Rows are points. To make a cloud, some directions were put in groups of two or more. Within a group, all points are equally far from the middle, so they leave a hole (a ring in 2 directions, a hollow ball in 3). The other directions are filled evenly. Then the cloud was stretched, turned, moved and blurred a little. Count the holes, and give their numbers of directions, smallest first.

Cloud (19 x 3):
[[-0.8  2.7 -7.4]
 [-1.3  5.7 -3.2]
 [ 0.9 -4.0  6.0]
 [ 0.8 -5.2 -7.5]
 [ 0.2  4.1 -6.4]
 [ 2.9  6.2 -1.0]
 [-5.4  2.2 -0.3]
 [ 6.0 -3.5  4.4]
 [ 3.8  2.2  5.4]
 [ 4.7  3.6  3.8]
 [ 7.3 -2.9  3.1]
 [-5.2 -2.3  1.7]
 [-1.8  3.8 -6.1]
 [-4.8 -0.3  2.8]
 [ 2.8 -2.6  6.3]
 [ 4.0 -6.1 -6.3]
 [-1.0  0.2  6.1]
 [ 5.2 -7.6 -2.0]
 [ 2.6 -6.3  4.3]]
Holes: 1 (3)

Cloud, 21 rows:
[[-3.1 -1.6  6.5]
 [ 3.6 -3.7 -2.7]
 [ 1.3 -6.1 -1.5]
 [ 5.8 -4.6  0.1]
 [ 4.5  5.8  3.2]
 [-2.0 -3.9  1.8]
 [ 1.4  0.7  1.6]
 [-7.8  1.8  4.3]
 [-1.7 -5.8  0.9]
 [ 5.9  5.4 -3.9]
 [-4.8  4.9 -4.6]
 [-1.7  0.3 -3.0]
 [-7.8 -1.2  3.2]
 [ 1.6  7.1  4.0]
 [ 0.9  8.4 -0.1]
 [-4.7  3.7  8.2]
 [-4.5  3.0 -0.6]
 [ 7.1 -1.0 -3.2]
 [-3.1 -8.7 -0.5]
 [-2.1  1.0 -2.4]
 [10.4  5.1 -0.5]]
Holes: 0

Cloud:
[[-0.6 -3.3 -2.8 -5.2]
 [-5.7  1.0 -7.2  3.2]
 [-4.2  0.6  1.3 -1.3]
 [-1.5  3.6 -2.5 -8.7]
 [-8.3 -0.2 -4.6  0.9]
 [-1.7  7.7 -0.2 -4.0]
 [-1.6 -5.8 -7.3 -4.5]
 [-3.1  0.5  6.2 -3.7]
 [-5.4  0.9  4.2 -4.5]
 [ 5.7  1.9 -5.5  1.1]
 [ 6.3 -1.9  1.7 -8.0]
 [-3.7  2.8 -7.3  1.2]
 [-4.4  0.4 -1.4 -3.8]
 [-4.6 -2.6 -7.5  6.9]
 [-4.5  2.8 -0.2 -7.2]
 [ 7.9 -1.9 -0.9 -2.5]
 [-7.2  1.0  1.9  2.5]
 [ 3.1 -5.4  1.9 -2.1]
 [ 4.7 -2.0 -5.6 -8.7]
 [ 4.9 -3.6  0.5 -8.4]
 [ 6.4 -6.9  1.4 -2.1]
 [-0.1 -6.2  8.2  0.5]
 [-2.4 -0.1  2.1 -0.6]
 [ 3.6 -2.0  7.2  1.0]
 [ 5.8 -0.5 -3.4 -0.7]
 [-0.1  0.1  8.0  0.4]
 [-2.2  2.3 -9.9  4.0]
 [-1.7 -0.9 -2.2  1.3]
 [ 5.1 -8.1  3.9 -1.3]
 [-4.8 -5.9  2.0 -3.3]
 [ 2.8  6.8 -0.2 -1.3]]
Holes: 0

Cloud (26 x 4):
[[ 7.8 -2.7  1.6  1.0]
 [-2.2 -6.6  3.2  0.8]
 [-3.0 -6.4  3.0  1.5]
 [-1.8  5.9  3.7  5.8]
 [-1.0  8.8 -0.1  3.5]
 [ 0.4  1.8  8.0 -4.2]
 [ 5.6  4.4  4.6 -4.5]
 [-6.1  1.2 -4.1 -4.0]
 [ 0.4 -3.2 -2.1 -6.9]
 [ 4.1  1.5  0.3  6.6]
 [ 1.0 -2.9 -2.8  5.8]
 [ 6.7  2.7  5.6 -2.4]
 [-8.0  4.6 -0.8 -2.3]
 [-1.4  8.3  1.6 -4.9]
 [ 2.2  5.3 -5.8  2.8]
 [ 2.8 -6.8  0.7 -1.6]
 [-5.0  0.5 -5.9 -2.7]
 [ 1.8  2.3 -5.1  5.3]
 [-1.2  8.8 -0.1  3.4]
 [ 0.3  4.0  5.7  5.6]
 [-0.9 -6.4  0.4  3.4]
 [-5.0 -2.5 -3.3  4.2]
 [ 7.6 -1.2 -1.7 -4.7]
 [-6.9  6.3  2.1  3.0]
 [ 4.3  1.6 -6.2 -4.6]
 [ 0.9  6.7  3.4 -6.1]]
Holes: 2 (2, 2)

Cloud, 48 rows:
[[  2.6   2.8 -10.3  -3.5  -3.3  -0.7]
 [  0.7  -2.8   1.9  -1.9  -4.0   6.4]
 [ -4.3   2.7  -4.9  -0.2  -0.7  -8.6]
 [  2.4  -4.4  -5.9  -0.7  -7.8  -0.6]
 [ -0.3  -2.9  -4.3   7.2   1.4   0.6]
 [  5.9  -1.6  -6.3  -7.1   0.1  -3.5]
 [  3.2  -0.7   4.7  -1.0  -5.8   0.1]
 [ -2.4  -2.3  -1.4   6.6  -5.0   0.8]
 [ -1.5   0.6   4.9   3.3   0.4  -5.3]
 [  2.1  -2.7   3.0  -8.1   1.1   2.3]
 [  5.6  -4.3   3.0   8.2   1.3   1.5]
 [  3.8   7.6   1.2  -2.4  -2.9   0.4]
 [  5.8   3.8   0.5  -3.2  -3.4   5.1]
 [  4.9   0.6   0.2   3.0 -10.7  -0.2]
 [ -1.7  -1.3   3.5   5.0  -7.3  -0.1]
 [  0.8   5.3  -6.7   6.2  -5.2  -1.8]
 [ -3.4   5.6  -2.6  -7.5   4.4   0.4]
 [ -3.4   0.2   3.6  -0.1  -0.2  -4.6]
 [  3.4  -6.2  -3.9   6.7   4.6   1.1]
 [  1.8   1.1  -2.3   5.1   6.3 -10.5]
 [  8.3  -5.7  -4.8   3.8  -1.8  -6.0]
 [ 10.5   0.0   3.7   4.3  -1.8   0.0]
 [ -5.6   2.5   2.3  -2.8   0.4  -0.1]
 [ -3.1   4.7  -1.5  -0.5   0.6  -7.7]
 [  8.8   5.4  -0.1   1.7   5.1   5.3]
 [ -0.2   0.3  -4.9   9.3   0.1  -1.8]
 [  4.1   7.4   1.0  -1.2  -3.9   1.0]
 [  3.6  -3.5   2.5   9.8  -1.0  -0.4]
 [ -1.3   3.6  -6.8  -7.0   6.7  -0.9]
 [  0.1  -3.3   2.5  -2.7   1.4   8.5]
 [  9.8   2.5  -2.9  -2.4   5.7  -6.6]
 [  0.8   7.0  -0.8  -4.9   3.8  -0.8]
 [  7.4   1.9  -5.0  -6.2   4.4  -3.9]
 [ -3.8  -1.8  -4.2   2.3  -1.4  -9.4]
 [  3.7  -1.0   3.2  -7.1  -0.9   5.6]
 [  5.2   6.9   1.4   8.5   1.4  -1.1]
 [  0.6   3.4   1.7   2.2   6.0  -5.9]
 [  3.8   0.2  -1.3  -1.6  -8.0   4.6]
 [  2.0  -6.1  -5.7  -2.9  -2.3   5.4]
 [  4.1  -5.1   1.1   1.8   5.7   8.5]
 [  1.4   7.5  -2.1   3.7  -4.7   1.7]
 [ -1.9  -1.0  -2.7   6.0  -0.1   3.2]
 [ -3.6   1.4   2.0   0.1   1.7   5.8]
 [  1.2   0.4  -7.1   2.1   7.6  -4.9]
 [  8.2  -1.5   3.8  -2.9   2.2  -3.5]
 [  1.3  -4.4  -2.3  -2.0  -4.1   7.3]
 [ -4.7   2.9  -3.2   0.8  -0.2   7.7]
 [  1.6  -2.8  -0.5  -9.7  -1.5  -2.3]]
Holes: 2 (2, 2)

Cloud:
[[ 2.7  0.9  7.3  4.9 -1.8 -2.1]
 [-4.4 -2.5 -1.7  6.2 -0.3  6.3]
 [ 0.5  4.0  0.2 10.8  5.8  0.1]
 [ 5.0  6.2  0.6  0.2  4.3  5.6]
 [-8.2  2.7  5.9  1.4  1.1  1.6]
 [-1.1 -1.6  0.3 -4.9  2.9  9.7]
 [-0.2  9.2 -5.9  3.1  0.9 -5.4]
 [ 1.8  2.9 -7.6 -1.9 -0.2  5.6]
 [-1.3 -4.1  0.0  3.0 -2.8  7.4]
 [-1.4 -4.2  6.4  2.8  3.6  5.6]
 [ 3.9 -1.5  1.5 -2.0  3.4 -6.0]
 [ 3.5  7.7 -2.2  0.5 -1.5  6.6]
 [-8.6  4.0  0.3 -0.5 -5.1 -0.1]
 [ 3.6  2.6  3.3 -1.8  5.6  6.5]
 [-7.2 -3.0 -3.1  2.8  1.2 -4.0]
 [-4.5  3.7  4.3 -6.3  0.5  3.2]
 [ 3.5  1.7 -1.4 -4.4 -8.5 -1.2]
 [ 3.9 -0.7  0.6  1.1 -6.4  5.8]
 [-5.6  6.6 -1.9 -1.7 -6.8 -0.9]
 [ 3.7 -1.3 -5.7  0.2 -1.1  5.8]
 [ 0.5  3.0 -1.2 -4.5 -5.9  7.6]
 [-0.7 -5.7 -3.3  1.2  1.2  6.2]
 [ 4.2  7.6  1.7 -3.1 -4.2 -1.9]
 [ 0.5 10.4  1.6  2.9 -2.1  3.5]
 [-1.0  1.7  6.3  5.1  0.3 -6.7]
 [-3.1  0.1  1.7  5.2 -6.8  3.1]
 [-7.6  4.1  1.7 -2.7 -1.0  6.5]
 [-6.3  4.8 -5.9  1.8 -3.1 -4.9]
 [-0.2 -4.2 -3.8 -4.2 -4.4 -3.0]
 [-0.5 -3.2  2.8 -4.5  1.9  8.9]
 [-0.6  6.9  0.3  9.9  0.7  3.2]
 [ 1.9 -1.1  0.5  5.1 -5.1  5.4]
 [-3.2  2.6  0.2  7.9  9.4 -1.8]
 [-1.4  9.7 -0.2  3.2 -2.7 -6.8]
 [ 1.1 -4.4 -0.9 -2.2  6.9 -0.5]
 [-1.7  6.5 -1.0 -1.7  6.0 -5.3]
 [-2.9 -5.9 -4.4  1.3  1.3 -1.2]
 [-2.4  3.8 -6.9 -5.5 -3.4 -2.3]
 [-3.9 -4.4 -4.8  2.8 -0.3 -2.9]
 [ 3.3  0.0  2.6  3.4 -7.5  1.5]
 [ 1.6  6.7 -2.3  0.5  8.3  0.7]
 [-1.4  5.9 -1.5  7.6  4.9 -7.2]
 [-4.9  1.7 -3.8 -7.2  1.7 -1.9]
 [-4.2  2.8  0.6 -6.5 -3.7  6.5]
 [-3.3  8.5  0.2  3.0 -6.7  0.4]
 [ 5.8 -0.3 -1.0  0.8  6.8 -0.6]
 [-1.6  7.6 -2.2  5.1  8.0 -3.2]]
Holes: 3 (2, 2, 2)

Cloud, 50 rows:
[[ -2.2  -0.1   1.6   1.7  -8.2   8.3]
 [  0.5   2.3  -3.2   6.9  -3.8  -2.6]
 [  0.4  -2.5   2.0   6.0  -5.4  -2.5]
 [ -1.8  -9.3   3.3  -5.7  -7.4   0.3]
 [ -1.0   8.9  -1.1   0.2  -6.0  -2.5]
 [ -5.3  -0.7   5.2  -0.2   1.8   1.0]
 [ -1.7   1.5   7.9   4.7  -6.4   9.8]
 [ -1.6  -4.3  -6.4   2.7  -0.9  -5.8]
 [ -4.1  -2.9  -1.8  -3.1  -7.0   4.7]
 [ -0.5  -6.0   0.2   2.6 -10.6   1.5]
 [ -4.5   3.1   3.4  -0.9   2.3   2.6]
 [  3.9  -8.0  -1.3  -3.3   5.8   2.6]
 [ -3.1   4.9  -3.4   1.6  -1.2 -10.5]
 [-10.3  -3.0  -3.6   3.6   2.1  -6.6]
 [  1.7   5.0  -3.2   0.7  -3.3   4.0]
 [ -4.6  -1.2  -3.8   7.5  -0.3  -6.8]
 [ -3.8   1.6   1.5   5.9 -10.5  -2.7]
 [ -5.7   2.2   3.0  -1.2  -6.7   8.2]
 [ -7.3  -2.4   0.2   5.6  -4.5  -0.5]
 [ -2.9  -2.7  -2.0   6.1   1.7  -0.9]
 [ -0.4  -3.6   5.2   2.6   0.2   9.6]
 [ -1.2  -3.1  -4.7   6.8   2.7   0.4]
 [ -3.9   4.4  -3.3   6.2  -4.6   1.3]
 [  3.1   0.4   4.5  -1.5  -5.1  -0.5]
 [ -2.3  -5.1  -6.8   0.4  -3.6   2.8]
 [  5.3  -0.4  -0.5   4.2  -2.3   4.9]
 [ -1.3  -5.1   0.9  -4.0  -9.1   7.7]
 [ -4.2  -2.2  -1.4  -1.7  -3.0   4.5]
 [  1.0 -11.4  -1.0   2.0  -9.1   3.0]
 [  0.5   4.6  -3.6   6.2  -8.4   4.3]
 [ -0.5  -8.5  -3.8   0.9   4.6   5.6]
 [  3.0  -1.6   5.8   6.1  -1.0  -2.9]
 [  3.1  -4.8  -5.2   3.3  -2.9  -6.0]
 [  1.7   8.6   1.2   2.2  -2.8  -0.8]
 [  2.9  -4.8   2.2   7.8   1.3   6.5]
 [  3.7   1.5   3.2   3.2   4.3   3.5]
 [ -5.2   3.8  -3.6   5.4   3.6  -0.1]
 [  1.4  -1.0  -8.9   0.6   1.2  -0.1]
 [  4.1  -3.8  -3.3  -3.4  -7.8   0.4]
 [ -3.8  -0.8   2.4   0.1   3.2  -7.0]
 [ -2.4   0.0  -2.6   6.9  -3.3   2.5]
 [ -1.9   0.2  -2.3   7.6  -0.6  -6.6]
 [ -0.9  -2.8   2.7   4.6  -5.1  -2.7]
 [ -1.5   8.7  -6.0   8.2   2.2  -2.4]
 [ -5.0  -0.8   3.6  -0.6  -4.0   2.7]
 [  1.9  -2.7  -2.2   2.5   0.2   1.5]
 [ -0.7  -0.1   0.6   7.2  -1.5   0.1]
 [ -4.3   2.4  -1.9  -1.1  -0.4   1.9]
 [ -6.0   1.5  -0.6   7.4  -2.0  -6.8]
 [ -7.5   4.1  -1.2   4.6  -8.1   3.7]]
Holes: 0
